Each row is a point. Examples show where two turns around zero, p and q, send a point. Write where each new point lands after one turn and then the other. Backwards means that the second turn is done in reverse. Each puzzle has new turns, and all numbers are rounded.
In the rows, zero is written as 128.

Turn p:
[114  89] -> [154  96]
[149 136] -> [132 150]
[134 108] -> [148 123]
[115 179] -> [ 78 144]
Turn q:
[106  94] -> [135  88]
[115 132] -> [116 122]
[164 158] -> [134 175]
Where do these land?
p, then q: [152 107] -> [144 156]
p, then q: [ 99 135] -> [127  98]
q, then p: [172 137] -> [110 169]
q, then p: [140 123] -> [131 141]
p, then q: [ 77 137] -> [129  76]

Turn p:
[180 120 130 127] -> [173 148 142 138]
[120 164 104 100] -> [132 127  84 100]
[140 151 105 139] -> [137 141  98 141]
[105 140 152 141] -> [ 93 141 134 124]
[ 95  65 148 132] -> [104  82 180 137]
Turn q:
[155  97 124 126] -> [159 113 147 115]
[150 121 148 141] -> [144 123 149 147]
[105 140  92 151] -> [119 110  82 129]
[142 166 166  75] -> [119 199 156 128]
[ 88 117 111 147] -> [100  96 106 122]
Where do these land?
q, then p: [110 117 134 115] -> [115 118 134 109]
q, then p backwards: [110 124  80 156] -> [106 140  79 109]
q, then p: [130 160 159 172] -> [ 98 142 127 181]
q, then p: [142 149 148  95] -> [115 164 112 109]
q, then p: [136  84  86  94] -> [176 110 139  81]
p, then q: [141 134 161 136] -> [113 154 131 149]

Turn p:
[151  62 133 112 171 148 119  70] -> [159  94 129  96 153  89 118  54]
[146 157  91 123 133  98 109 118] -> [164 156  95 126 128 127 111 150]
[121 124  92 121 162 169 119 101] -> [140  93  95 107 171 136 118 116]
[118 158 142 112  95 115 143 103] -> [118 171 126 108 125 137 161 132]
[124 146 154 143  98 156 112 163] -> [ 93 127 138 149 105 174 123 128]
[101 103 135 135 126 124 116 139] -> [ 99 120 139 126 126 111 108 128]
[141  98 106 120 113 112 157 181] -> [132  93 134 141  80 102 139 163]
[111 149 170 196 103 149 133 149] -> [ 72 142 144 192 134 157 138 118]
[138 154 129  90 151  82 143 127] -> [174 156 151 106 130 119 135 161]
Turn q:
[129 138 160 147 124 162 129 176] -> [142 128 165 140  94 165 121 154]
[142 154  83 120 143 122 153 125] -> [128 142  87 144 144 143 163 123]
[160 109  81 125 140 131  84 167] -> [157 102  91 132 163 163  97 157]
[132 112 141 150 119 105 142 108] -> [121 125 142 147 134  90 130 126]
[117 206 143 117  92 122 126 142] -> [138 188 112 108  75 127 142 155]
[150 107 126 140 138 104 126 148] -> [132 116 135 144 158 124 124 156]
[133 109 115  94 144  85  98 116] -> [118 126 108  93 178 110 114 135]
[ 98 137 169 101 168 135 147  67] -> [ 85 161 162 101 136 120 140  65]
[140 116 120 125 133 145 123  80] -> [139 127 122 131 142 115 120  79]
[ 87 102 137 148 131 112 109 104] -> [ 87 110 133 126 123 100  95 116]
[121 120 134 140  75 186 171 175] -> [163  85 151 143  59 152 163 141]
Where do these land?
q, then p backwards: [ 98  98 146 165 111 132 115 120] -> [123  81 135 139 130 122 111 164]
q, then p: [103  98 120 114 143 156  98  98] -> [125 130 111  82 143 114 106  92]
p, then q: [155  95 101  93 104 143 166 119] -> [147  91 118 120 144  93 180 127]
q, then p: [159 129 102 158  97 100 109 142] -> [151 122 112 171 103 117  98 150]
p, then q: [ 91 141  95 103 134  76 167 133] -> [118 137 130 113 146 151 163 199]
q, then p: [124 171 169 128 138 163 118 158] -> [107 136 133 126 111 196 144 115]
p, then q: [ 97 168 119 118 160 120 156 102] -> [110 149 142 131 159 179 154 139]
q, then p: [169 150 148 167 157 122 105 169] -> [126 119 143 180 133 184  97 128]
q, then p backwards: [155 103 153 106 109 141 117 110] -> [145 108 140 100 166 118 128 113]

Turn p:
[ 90 127 133 127 138 135 120 158  70 130 167] -> [119 141 135 137 133  94  94 144 114 146 191]
[177 112 113 134 106 133 107 148 149 127 128] -> [125  92 115 128 108 156 164 149 139 114 133]
[166 119 128 151 158 181 133 133 151 112 131] -> [123 120 142 127 157 185 141 122 160 103 148]
[113 154 133 118 114 136 178  97 143 118 103] -> [106 155 144 138 130 136 124  86 111 122  83]
[ 90 103 103 106 127 104 141 133 156 134 114] -> [103 145  97 125 140  96 143 134 143 148  96]
[ 89 108 139 118 144 111 107  31 135 113 145] -> [156 137 107  59 131 104  96  61 143 150 111]
[154 110 129 149 147 104 160 128 114 115 117] -> [149 120 148 154 142 110 159 107 143 116 131]
[169 120 109 123  83 149 115 147  60 155 116] -> [128  86 124 153 117 143 157 139  59 146 171]
[145 148 157 101 163 131 143 110 108 112 140] -> [151 162 160 106 138 126 129 112 112  99 144]
[122 109 139 141 154 114 108 146 149 136  96] -> [146 111 116 131 161 119 126 157 150 121 105]
[122 211 138 126 116 113 147 153 143 191 147] -> [133 172 176 152  81 148 107 180 109 160  97]
[ 98 121 103 141 161 102 102 143 148  95 112] -> [144 141  78 143 144 107 114 137 170 112 121]
[130 120 141 128  54 152 103 137 140 125 148] -> [ 81  80 121 110  85 143 113 136 113 126 132]
Turn q:
[118 114 103 154 146  97 147 120 152 139 117] -> [130 116  96 157 140 132 166 116 111 130 138]
[150 138 151 181 132 142 126  91 160 147 148] -> [157 110 131 192 106 113 116 141 129 157 117]
[162 176 107 112 192 132 103 127  97 141 153] -> [173 162 127 114 169 115  82  98  89 147 104]
[ 86 125 175 155 124 113 115 112 155  98 105] -> [100 142 146 170 101  86 160 126 149 108 137]
[109 127 125 120  81 124 103 108 118 147  96] -> [101 114 113 118  92 135 129 113 151 105  91]
[105 117 109  96  73  94 132 172 137 126 135] -> [ 86 122  83  77 110 133 134 147 136 115 158]
[164 107 132 107 124 118 114 190 110 155 126] -> [102  93 117  87 176 119  97 143 131 136 129]
[ 66 136  77  84 129 187 143 120 156 137 121] -> [122 198 107 122 124 204 150 131 162 133 115]
[145 144 179 169 129 128 182 121 127  98 120] -> [153 111 178 145 112  94 168 168 110 135 133]
[118 130 137 135 159 146 105 122  75 118 148] -> [118 148 172 132 135 131  95 102  96 127 120]
[123 119  77 119  96 152  97 124 135 122 123] -> [125 134  98 127 117 172 102 128 145  90 122]
[122 126 108 110 153 116 143 139 141  98 108] -> [140 148 121 117 155 129 159 122 129 105 148]
[149  95 150  97 106 120 108 117 131 143 143] -> [121  96 129 111 118 124 102 107 165 143 144]
[175 138 160 153 148 124 173 129  96 122 152] -> [164  98 174 122 136 107 129 148  85 158 136]
Where do these land?
p, then q: [154 128 126 131 162 108 125 137 123 152 163] -> [145 115 121 111 132 107 119 163 136 165 141]
q, then p: [117 164 133 152 112 106 131 133 184 152 154] -> [128 124 111 179  91 128 149 153 136 170 125]
q, then p: [123 121 140 170 150 148 121 155 143 124 147] -> [146 120 141 155 133 122  96 154 152 137 150]
q, then p: [119 156  92  77 135 169 149  97  99  83  89] -> [115 156 152 114 127 176 135 103  87  53 112]
q, then p backwards: [132 109 153 150 162 119 131 139 144 187 114] -> [101  85 107 154 119 128 154 133 126 160  93]
p, then q: [142  97 140 166 144 104 142 145 133 165 172] -> [113  99 113 139 135 100 137 151 158 183 152]
q, then p: [ 94 152  78 101  84 155 113 109  81 106  94] -> [ 87 139  93 127 129 156 107  93  74  69 116]
q, then p: [136  89 128 124 147 108  91 139 160 133 140] -> [148 138 109 109 122 130 119 121 181 155 137]
p, then q: [119 139 103 132 105 114 147 101 113  81  88] -> [155 115 130 154  97 144 147  99 100  87 112]
q, then p: [164  96 103  73  91 179 144 130 109 102  98] -> [ 80 133 125  71 157 163 144 140 132  65 132]
q, then p backwards: [146 136 161 146 127 131 107  97 124 134 138] -> [113 141 145 162 112  96 139 122 117 132 131]
p, then q: [140 141 166 140 138  96 118 174 131 141 136] -> [106 107 130 120 147  84 120 164 132 116 154]
p, then q: [ 77 135 142 103 107 128 144 109 120 104 132] -> [114 150 115 119  98 109 129  81 120 107 110]
